Rows are points. Two turns around zero, p and q, are shown by what they do to some points. Write where each new point lands after one turn and then the other. Backwards means that the second turn is done in reverse. Each puzzle has new turns, and all numbers are rounded.
In the rows, 128 means zero.

Turn p:
[152  96 151] -> [134  97 161]
[118 104 149] -> [108 104 140]
[137 155 138] -> [130 155 141]
[104 157  74] -> [140 156  70]
Turn q:
[124  71  97] -> [81 98 94]
[151 149 152] -> [163 122 145]
[116 159 179] -> [150 142 183]
[122 131 102] -> [121 142 106]
[130 155 141] -> [150 143 142]
[125 103  98] -> [103 121  98]
Where do these land?
q, then p: [131 128  90] -> [145 137  95]
q, then p backwards: [171 171 188] -> [212 114 123]
q, then p: [130 103  98] -> [129 117  90]
p, then q: [ 90 143 138] -> [109 165 129]
p, then q: [123 109 123] -> [113 117 120]
q, then p: [123 114 131] -> [116 120 123]

Turn p:
[142 156 142 141 121 148] -> [142 141 140 147 112 154]
[103  99 125 143 179 137] -> [125 115 165  90 165 124]
[108 143 121 138 225 143] -> [131 171 185  75 176 139]
[125 133 141 143  86  99] -> [132 115 111 176 127 111]
[178 133 131 145  96 120] -> [173 122 104 150 100 128]
[127 113 143  85 103 118] -> [ 98 120 113 130  94 102]
[129 143  98  96 123 120] -> [111 152  93 116 125 129]
[113 105 123 132  92 139] -> [113  89 113 139 124 137]
Turn q:
[153 126 105 175 132  83] -> [144 120 155  95 171  90]
[159 105 132 167 168 109] -> [134 120 181  93 157 138]
[110 138 156 112  90 137] -> [106 147 112 168 114 117]
[142 126 121 104 122 175] -> [151 142 122 136  85 147]
[110 145 123  98 120 139] -> [122 130  93 136 110 133]
[ 99 103 120 102  95  98] -> [108  86 113 155 117  96]
[ 82 146 137 127 123 171] -> [135 142  92 169 134 163]
[169 135 129 139 175 112] -> [125 137 155  71 137 141]
Where do these land?
p, then q backwards: [150 155 101 145 115  83] -> [104 166 106 149  96 149]
p, then q: [ 99 123 107  95 153 165] -> [111 117  86 152 105 161]
p, then q: [110 146 113 152 119 154] -> [152 139 133 137 128 165]
q, then p: [117  91 155 159 142 109] -> [126 113 185 122 134 115]
q, then p: [130 156 141 111 120 123] -> [110 143 111 139 145 137]
q, then p: [148 151 144  72 157 168] -> [ 90 124  95 149 100 183]
q, then p: [167 123 106 152 106 103] -> [139 150 127 138 113  75]
p, then q backwards: [104  79 157 139 111 119] -> [115  81 119 124 114  88]

Turn p:
[126 165 147 149 116 165 118  89] -> [138 133 132 166 135 137 157  76]
[146 124 155 118 124 123 141 160] -> [128 115 128 137 109 133 144 167]
[150 112 126 113 162 129 186 165] -> [124 113  99 109 155 122 153 191]
[ 71 144 101 100 103  98 113 117] -> [ 98 175 158 121 134 155  84 116]
[153  84 100 106 127 149 125 174] -> [142  75 117 118 139 132  91 169]
[159  78 162 139 147 147 134  99] -> [117  85  77 122 104 109 151 110]
[122 140 157 170 153 166  92 125] -> [133  94 161 142 128  99 162  86]
[129 166 119 122 136  96 114 105] -> [145 169 143 105 121 143 137 110]
[ 95 138  85 136  85  79 129 118] -> [126 194 137 132 128 122  73 127]
Turn q:
[169 159 109  98 137 126  93 147] -> [153 146  79 112 109 152 108 103]
[152 153 147 147 144 118 126 129] -> [139 153 132 106 129 140 153 111]
[110 101 141  90 155 149  99  97] -> [134 114 122 122 185 127  83 131]
[ 90  90 119 109 109 163 143 145] -> [109  98 154 166 122 123  86 143]
[132 125  98  96 173  90 163 148] -> [114 104 119  62  94 126 110 147]
[113 157 146 164 111 166 169 113] -> [ 83 132 164 155 135 149 165 108]
[149  86 144 171 138 102 118 130] -> [178 131 154 119 133 118 156 159]
[ 80 124 175  96  87 111 115 114] -> [114 132 135 152 155  56 107 100]
[140 158  95 149 117 101  82 149] -> [146 175  82 135 100 129 140 144]
[145 128 106 160 110 154 173 107] -> [107  95 139 150 119 160 173 133]
Where do these land?
q, then p: [ 83 181  91 149 123 132 175 105] -> [ 61 157 155 154 175 118 111 136]
p, then q backwards: [163 107 110 102 117 115 101 138] -> [154 104 106 103 151 128 123 157]
q, then p: [156  96 109 162 130 160 166 105] -> [102  78  96 154 141 103 140 152]
p, then q: [107 139 102  83 114 101 137 152] -> [126 169 134 139 126 150  84 104]
q, then p: [156 170 149  97 147 130 118 115] -> [131 135 108 104 152 165 129  88]
p, then q: [135 126 159 138 100  94 123 156] -> [137 148 137 160  94 104 144 111]
p, then q backwards: [ 82 115 149 151 102 105  98 119] -> [ 90 151 147 114 104 134 150 171]
p, then q backwards: [118 107 106 162 184 163 117 152] -> [117  90 165 102 131 100 153  81]
p, then q: [152 101 161  95  97 165  99 126] -> [151  99 144 191 141 138 130 156]
q, then p: [156 134 131 139 159  99 104 161] -> [166 130 126 138 124 179 133 143]
p, then q backwards: [ 99 132 142 130 136 143 170  79] -> [117 186 128 131 112 135 122  88]

Turn p:
[126 159 135 130 151 114 142 124 125] -> [131 122 136 130 127  89 134 138 142]
[ 66 117 117 102  79 114 176 140 107] -> [ 48 150 104 121 138 129 140 166  96]
[144 116 140 101 146 109 126  97 113] -> [134 104 111  94 148 113 112 117 137]
[115 114 136 170 116 145 149 118 132] -> [123 138 164 136 135 131 129 126  88]
[185 104 120 100 163 138 117 138  81] -> [163  80  89 126 169 142 153 105 147]
[140 153 114 141 107 115 129 127 146] -> [135 143 118 144  97 111 121 124 117]
[104 120 159 123 103 113 119 175 172] -> [110 123 141 138  85 163 105 178 133]
[120 128  90 160 116 118  86 122  71] -> [139 169 102 170 181 129 109 109 130]
[137 105 111 156 176 112 126 136 164] -> [122  92 165 157 115 128 112  92 148]
[143 162 159  98 123 203 111 103 169] -> [175 158 151  64  87 147 166 127 141]
Turn q:
[ 96 148 125 124 147 106 107 144  98] -> [111 164 128 138 169 144 112 125 127]
[122 111 107 179 146 125 131 150 179] -> [142 114 104 139 150  87 165 174 131]
[ 91  91 116 127 134 113 144 149 117] -> [107 132 153 109 166 111 146 128 150]
[129 133 148 139 142 106 119 138 200] -> [124 119  92 165 114  96 127 168 160]
[125 149 115 136 145 165 189 114 118] -> [172 143 130 124 119 136 178  89 134]
[139 115 118 111 143 136 105 148 135] -> [137 122 143 125 134 142 115 162 137]
[194 138 137 118 122 106 135 138 108] -> [129 151 162 139  80 122 111 139  95]
[111 124 194 135 119 123 103 130  99] -> [ 89 105 141 173 144 139 103  98 118]
[112 134 104 106 121 160 129  31 100] -> [171 115 100  73 128 143  94  55 127]
[161 136 115 107  60 141 118 136 127] -> [ 99 114 124  94  78 159 129 142 100]
Where do these land?
p, then q: [109 100  95 137 151 179 135 134  91] -> [180 132 128 153 138 117 154  85 155]
q, then p: [117 110 133 135  96 132  95 130  98] -> [113 133 138 110 173 148 130 131 149]
q, then p: [125 109 146 139 149 104 142 153 153] -> [115 110 150 157 109 114 104 147 124]
q, then p: [172 116 175 135 152 129 133 117 108] -> [169 128 137 132 149 130  85 140  93]
p, then q: [126 123 104  76 140 116 136 148 113] -> [137 128 114  90 144 113 154 142 163]
p, then q: [115 171 126 132 121 102 125 113 101] -> [118 175 112 137 134 113 118 154 121]
p, then q backwards: [123 199 151 140  91 137 145 141 220] -> [230 142 123  94 110 100 175 145 153]
q, then p: [110 113 154 121 149 160 138 100 197] -> [114  99 136 144  81 157 101  77 102]
p, then q backwards: [134 103 101 124  90 107 137 104  98] -> [107 156 124 160 106 110  99 103 110]
q, then p backwards: [149 136  94 140 142 114  94 139 102] -> [115 123 163 151  89 130 123 112 108]

Turn p:
[137 133 106 113  92 122 118 105 131 135 148] -> [144 134 126 128 126 143 142 160 106 159 137]
[123 114  99 147 108  90 131 162 113 128 113] -> [132 100 151 125 117 121 162 132  96  99 109]
[129 126 169 105 104 150 120 153 156 145 100] -> [107 145 120 146 131 177 112 147 151  99 110]
[140 175 139 100 160 115 142 124 109  55 117] -> [ 94 155 163  87 139 114 161  97 168 138 168]
[109 130 136 166 149 121 165 123 135 152 141] -> [136 105 128 174 137  91 115 114 134 125 130]
[117 151 127 137 116 135 123 134 103 148 124] -> [119 127 129 140 154 139 131 114 101 132 122]
[130 124 137  69 141 136 147 114 104  78 153] -> [113 116 152  81 121 145 119 123 161 162 175]
[115 113 114 107 142 110 106 117 122 133 154] -> [136 131 140 113 100 121 105 132 103 144 141]
[119 127 113 147  92 145 114  99 129 107 148] -> [128 121  86 129 119 133 155 137 111 158 143]
[169 112 124 167 142  97 105 187 109 146 143] -> [141 116 132 101 151  92 120 145  88  60 119]
[108 130 130 164 127 155 121 133 141 139  90] -> [117 132  96 154 128 130 137 103 131 115  88]
[120 117 183  87 111 118 131  97 123 124  80] -> [143 152 144 143 108 196 130 102 162 116 148]
[126 124 107 157 146 149 117 135 199 148 135] -> [121 145  94 153 110  85 110 161 139 129  84]
[151 116 107 128 162 147 151 109 118 155 147] -> [163 114 129 118 151 103  96 126 138 154 117]
Turn q:
[130 152 157 143 120 156 149 144 156 130 150] -> [134 141 115 121 133 146 116 119 115  77 103]
[150 103 131 122 117 143 164 138 148 145 136] -> [114 122 139 124 144 166 148 148 130 104 114]
[119 113 151 114 119 154  70 131 150 147 120] -> [105 167 162 100 140 127 119  92 110 143 123]
[129 115 145 113 123 106 156 136 148 141 135] -> [130 134 126 106 118 143 157 155 125 115 119]
[132 106  94 130 163  31 160 124 122 136  85] -> [114 103 116 136  88  86 165 215 145 169 132]
[108 111  99 110 147 118 125 116 140 142 150] -> [116 158 114 132 138 130 151 138 151 142 151]
[128 118 117 135 123 159 130 113 132 146 141] -> [113 135 128 145 150 145 138 108 138 123 121]
[139 182 125 122 122 119 135 145  49 130 144] -> [194 108 140 164  84 132 102 113 158 126 136]
[107 144 156 178 120 139 100 114  79 142 147] -> [143 134 130 176  97 112 130  68 102 123 123]
[132 179 102 118 120 148  96 117 142 127 112] -> [133 134 130 114 150  98  90 102 166 133 112]
[129 115  96 168 115 140  83 143 144  80 139] -> [ 97 116 136 135 158  88 101 109 111 103 176]
[109 130 111 111 140 150 147 144 142 110  95] -> [102 116 103 106 129 147  95 140 140 139 129]
[131 108 152 111 109  90 152 113 128  96 102] -> [142  87 119  91 121 124 155 150 103 146 129]
[147 117 156 118 153 139 127 116 111 119 136] -> [153 135 132 142 141 147 124 134  98 146 125]
Where do these land?
q, then p: [134 140 122 119 122 131 123  76 131 123  87] -> [169 139 155 140 109 128 107 118 132 123  94]
p, then q: [133 149 100 133 145 151 151 157 120 119 150] -> [113 155 119 118  99 129 144 155 122 160 136]
q, then p: [124 139  95 123  91 112  85 102 144 121 106] -> [154 147 167 153  86 121 106 138 136 129 150]
p, then q: [121 154 140 135  79 118 156 128 173 154 117] -> [ 91 115 113 157 105 127 101 136 106  80 110]
q, then p: [127 109 121 136 135 157 122 155 136 135 118] -> [ 99 131 108 135 118 136 116 106 116 134 132]
q, then p: [128  71 130 108 141 129 152 138  67 106 152] -> [134  74  80 125 174 122  93 148 118 135 134]
q, then p: [116 156 131 144 101 113 118  98 181 155 151] -> [127 149 178 135 112 111 170 116 166 146 137]
q, then p: [156  89 157 126 152 150 134 150 126 100 152] -> [106 109 107  90 168 124 104  99 116 122 142]
p, then q: [ 96 140 121 150 132 154 101  90 110 100 106] -> [129 115 103 146 142 125 160 107 180 145 108]
p, then q backwards: [113 120 154 118 153 135 134 186  97 122 144] -> [134 122 111 148  91 161 119 165 150 101 106]
q, then p: [148 124 155  89 154 116 148 176 110 114 157] -> [ 98 125 104  87 180 144 120 160 125 111 135]
p, then q: [108 124 108 136 148 103 128 110 149 130 106] -> [136  99 135 117 118 105 149 122 126 118  99]
q, then p: [146 155 117 169  99  88 110  93 133 147  99] -> [167 127 166 158  89 127 157 120 141  89 135]
q, then p: [142 121 140 107 140 136 130 133 114 167 145] -> [115 140 109 146 166 135 130 127 150 121 122]

Turn p:
[114 131 160 129 157 103 156  96 148 124 174 136] -> [108 118 118 164 128 136 169 106 155  93 100 145]
[133 122 105 148 119  73 102 148 117 112  79 127] -> [146 131 155 105 171 107 126 140  85 158 126 163]
[148 133 165 118  66  94 101 106 131 113  86 114] -> [102 168 162  99 123  73 144 134 114 166  96 128]
[133 112  68 186 116 143  93 110 104 126 102  91] -> [171 103 154  80 165 143 129 119 137 186 153 104]
[125 121 124 160 149 187 174 140 142 154 125 172] -> [106  78 139 156 131 146  87 137 143  89 161  91]
[145  96 155  92 106 100 134 140 129  94 109  97] -> [134 137 111 123 109  73 138 162 127 152  98 154]
[160 128 137 114  89 104 124 147 154  99 126 106] -> [114 156 109 123 141 104 130 163 124 158  90 129]
[ 68 131 176  89 137 131 145 140 158 151 157 125] -> [ 95 118  90 147  77 130 112  86 126  97  96 151]
[116 157 146  97 175 148 143 117 154 123 128 122] -> [139 144 109 180 116 118 111  94 147 106 126 127]
[177 122 123 152 117 105  80 148 112 150 112  99] -> [117 153 118  82 166 113 138 139 124 169 166 141]
[144 140  93 145 133 127 125 115  61 147 112 119] -> [163 125 145 107 135 132 161 126 102 137 182 107]
[ 96 130 139 120 143 162 175 139 129 133 171 148] -> [115  94 105 165  91 161 124 127 133  92 125 114]
[143 138 119 156 118 124  67 137  86  92 117 128] -> [142 156 165 115 135 153 138 144 118 187 154 149]
[103 103 135  80 162 156 145 107 155 148 168 174] -> [129 123 118 139  90 150 108 120 169  47 115 138]
[116 156  74 131 132 162 156 130 139 155 155 162] -> [140 117 120 134 139 181 106 123 117  82 133  78]
Turn q:
[108 123 111  66 120 103 106 166 155 139 127  99] -> [128 147 161 171 165 142 162 146 101  88 138 134]
[146 159 141 147 135 168 155 154 149 114 119 155] -> [138 135 140 108 119 112 126 126 141 165  87 173]
[170 163 128 185 118 144 154 144 120 139 120 128] -> [114 146 100 103  98 104  97 110 125 144 114 179]
[106 132  96  88 126 112 106 133 159  93  81  78] -> [178 149 151 188 154 103 132 147 134  87 147 128]
[175  96 154 156 128 145 118 128 113 133 142 155] -> [127 119 124 105  93 158 104 102 100 164 118 120]
[ 98 138 110 126 128 114  85 133 134 137 108 148] -> [121  93 137 157 143 116 120 130 123  96 103 119]
[117  79 161 113 185 101 112  92  90 142 137 115] -> [104 110 165 113 126 148 105 131 131 134 183  59]
[146 100 156 120 151  82 126  73 110 169 150 131] -> [ 85 109 118 116 135 131 119 127  99 157 181  73]
[ 85 149 132  84  99  89 125 147 153  87 102 118] -> [157 131 152 162 143  86 191 130 130  89 127 124]
[ 74  93 122 103 130 101 136 141 122 146 106 107] -> [133 112 154 125 168 136 144 119 134  78 166 120]
[147 114 161 125 152 162 133  65  92 179 145 143] -> [101  87 111  86 116 156  99 168 123 176 161 106]
[154 150  97 179 133 157 161 138 155 111 163 159] -> [119 160  91 116 133 130 113 102 157 171  72 155]
[ 81 152 125 118 107 121 100 159 146 102 139  84] -> [142 164 141 139 133 113 154 152 131  64 103 119]
[148 133 114 169  81 173 152 125 146 110 131 144] -> [167 136  76 106 116 132 125 114 133 147  91 162]
[165 138 112 140 127 147 150 123  75 120 150 154] -> [103 122 100 127  80 154 125 115 157 159 131 147]
Where do these land?
q, then p backwards: [128 124 153 111  73 107  87 124 112 132  86 175] -> [ 73 116 129 133 131 111 198 130  87 131 119 120]
p, then q: [101 151  84 145 157 154 131 110 110 128 142 103] -> [144 151  94 119 121 155  90 149 119 166 146 126]
p, then q: [139 125 150 133 154  82 112 164 120 106 121 147] -> [ 88  94 142 115 119 128 132  97 149 141  95 134]
q, then p: [103  88 181 127  80 159 102 143 117 131 114 117] -> [146 148 121 133  80  96 140 198 138 142 139 117]
q, then p: [162 127 112 163 169 126 140 111 124 149 147 102] -> [131 163 122 107 125 170 115  79 122 133 128 135]
q, then p backwards: [161 130 111 109 146 138 148 168 101 135 167 118] -> [126 149 162 134 127 131  78 137 121 118 167 153]
p, then q: [137 113 135 114 131  96 140 125 106 116 170  98] -> [130 128 110 133 151 133 143  98 150 146 138 174]
p, then q backwards: [ 91 175 125 159 128 173 159  79 164 143 163 145] -> [101  76  93 134 153  92  84 141 100  99 162 166]
q, then p: [112  89 180 102 131 144 104  83 132 114 108 164] -> [119 110  76  92 111  78 143 156 158 138 155 134]
q, then p backwards: [144 175 109 136 150 149 149 115 137 114 118  83] -> [174 112 148  92 144 138 100 145 144 102 111 125]
q, then p: [153 140  80 136 135 120 119 138 156 103 163 128] -> [132 126 154 139 167 134 113  86 112 144 144  98]
q, then p backwards: [ 83 141 123  94  86 142 107 146 161 185  76 116] -> [135  92  94 135 159  59 172 155 121 127 113 174]
p, then q backwards: [149  88 121 136 124  74 166 158 125 109  89 168] -> [100 173 147  98 120 142 102 133 164 179  84 120]
